Every row gives one point. Each copy is the shape, with its points in the same order, turned, moved and blurred by noise. Some copies are also mirrored. Which?

Shape:
-0.003,-0.011
0.004,-0.067
0.017,0.069
0.004,0.048
-0.021,0.026
Copy 1, 5 rows:
-0.019,0.013
-0.055,0.052
0.055,-0.029
0.028,-0.027
-0.004,-0.027
Copy 1 is: mirrored
Copy 2, 5 rows:
0.027,0.007
-0.004,0.069
0.075,-0.047
0.050,-0.042
0.026,-0.028
Copy 2 is: mirrored
Copy 3, 5 rows:
-0.012,0.003
0.010,0.056
-0.014,-0.079
-0.021,-0.055
-0.041,-0.027
Copy 3 is: mirrored
Copy 4 (5 x 2):
-0.012,-0.004
0.041,0.011
-0.077,-0.057
-0.063,-0.038
-0.054,-0.002
Copy 4 is: mirrored

Shape (7 x 3):
-0.039,-0.059,0.009
-0.001,-0.042,0.038
0.005,-0.016,0.045
0.012,-0.034,-0.028
0.012,0.001,0.007
0.033,-0.011,-0.011
0.030,0.121,0.028
Copy 1:
-0.076,-0.045,-0.006
-0.068,0.006,-0.025
-0.044,0.026,-0.014
-0.027,-0.037,-0.051
-0.015,0.006,-0.029
-0.014,-0.004,-0.060
0.085,0.066,0.004
Copy 1 is: mirrored
Copy 2:
0.061,-0.040,-0.015
0.065,0.002,-0.011
0.057,0.034,-0.021
0.027,-0.017,0.033
0.015,0.017,0.014
0.016,0.010,0.033
-0.058,0.107,-0.033
Copy 2 is: mirrored
Copy 3 (7 x 3):
-0.074,-0.006,-0.001
-0.046,-0.048,-0.007
-0.019,-0.058,0.003
-0.014,0.013,-0.025
0.005,-0.022,-0.003
0.007,-0.010,-0.025
0.102,-0.048,0.069
Copy 3 is: only turned
Copy 4, 7 rows:
0.052,-0.007,-0.007
0.019,-0.019,0.029
-0.003,-0.007,0.039
-0.007,-0.042,-0.027
-0.028,-0.013,0.001
-0.032,-0.034,-0.003
-0.132,0.043,0.033
Copy 4 is: mirrored

Shape:
-0.050,0.047,0.006,0.057
-0.032,-0.066,0.045,-0.026
0.022,0.003,-0.017,-0.005
0.068,-0.026,-0.011,-0.086
-0.032,0.067,-0.007,0.026
0.050,0.047,0.008,-0.036
0.010,0.013,-0.004,0.038
-0.018,0.051,0.035,-0.045
-0.069,0.000,-0.030,0.007
-0.024,-0.041,-0.025,0.057
Copy 1:
-0.038,0.002,0.037,0.069
-0.018,0.047,-0.068,-0.018
0.031,-0.022,-0.006,-0.007
0.095,0.009,-0.047,-0.070
0.009,0.005,0.046,0.050
0.064,0.003,0.035,-0.034
-0.012,-0.024,0.019,0.025
0.040,0.057,0.034,0.016
0.004,0.003,-0.028,0.083
-0.040,-0.043,-0.038,0.046
Copy 1 is: only turned
Copy 2 (10 x 4):
0.005,-0.043,-0.008,0.090
0.080,-0.026,-0.022,-0.031
-0.004,0.017,0.011,0.007
-0.012,0.043,0.025,-0.089
-0.038,-0.036,-0.009,0.064
-0.051,-0.005,0.035,-0.027
0.004,0.004,0.029,0.046
-0.036,-0.062,-0.016,-0.013
0.016,-0.004,-0.063,0.045
0.055,0.028,-0.012,0.060
Copy 2 is: only turned

Shape, 12 rows:
0.027,-0.042,0.084,0.025,-0.049,0.022
-0.062,-0.038,-0.037,0.002,0.003,0.005
-0.045,0.031,-0.047,0.009,-0.024,0.022
0.011,0.039,-0.020,0.003,-0.001,0.005
0.037,0.010,-0.038,-0.006,-0.035,-0.059
0.039,-0.040,0.013,-0.067,0.004,-0.008
-0.125,0.040,0.013,-0.091,-0.015,0.016
0.002,0.011,0.042,-0.002,-0.043,0.031
0.033,0.011,0.073,0.038,-0.006,0.002
-0.030,-0.035,-0.044,-0.014,0.007,-0.022
-0.009,-0.034,-0.027,-0.112,-0.010,-0.041
0.009,0.042,-0.012,0.010,-0.035,-0.058
Copy 1:
0.050,-0.104,-0.042,0.026,0.032,-0.002
0.061,0.043,-0.029,-0.034,-0.037,0.008
0.032,0.040,0.004,0.036,-0.050,0.012
0.005,0.001,0.016,0.030,0.012,-0.022
0.020,-0.010,0.030,0.008,-0.018,-0.080
-0.012,-0.040,-0.056,-0.031,0.000,-0.055
-0.048,0.003,-0.008,-0.037,-0.099,0.090
0.018,-0.059,-0.018,0.042,-0.011,0.014
0.040,-0.067,0.003,0.026,0.058,0.013
0.044,0.029,-0.031,-0.040,-0.012,-0.032
-0.032,-0.007,-0.032,-0.080,-0.062,-0.061
0.019,-0.017,0.055,-0.007,-0.006,-0.036
Copy 1 is: mirrored
Copy 2 (12 x 6):
0.011,0.034,0.068,-0.011,0.017,0.077
-0.037,-0.001,-0.012,-0.037,0.033,-0.051
-0.073,-0.002,-0.039,-0.012,-0.008,-0.009
-0.020,-0.003,-0.032,0.025,-0.033,0.006
0.011,0.034,-0.024,-0.022,-0.078,-0.017
0.064,0.053,-0.034,-0.009,0.017,0.010
-0.094,0.093,-0.057,0.035,0.069,-0.045
-0.031,0.035,0.016,0.009,0.003,0.053
0.004,0.005,0.054,0.043,-0.013,0.046
0.001,0.008,-0.026,-0.028,0.007,-0.054
0.038,0.094,-0.074,-0.028,0.017,-0.042
-0.022,0.041,-0.002,0.004,-0.074,-0.018
Copy 2 is: only turned
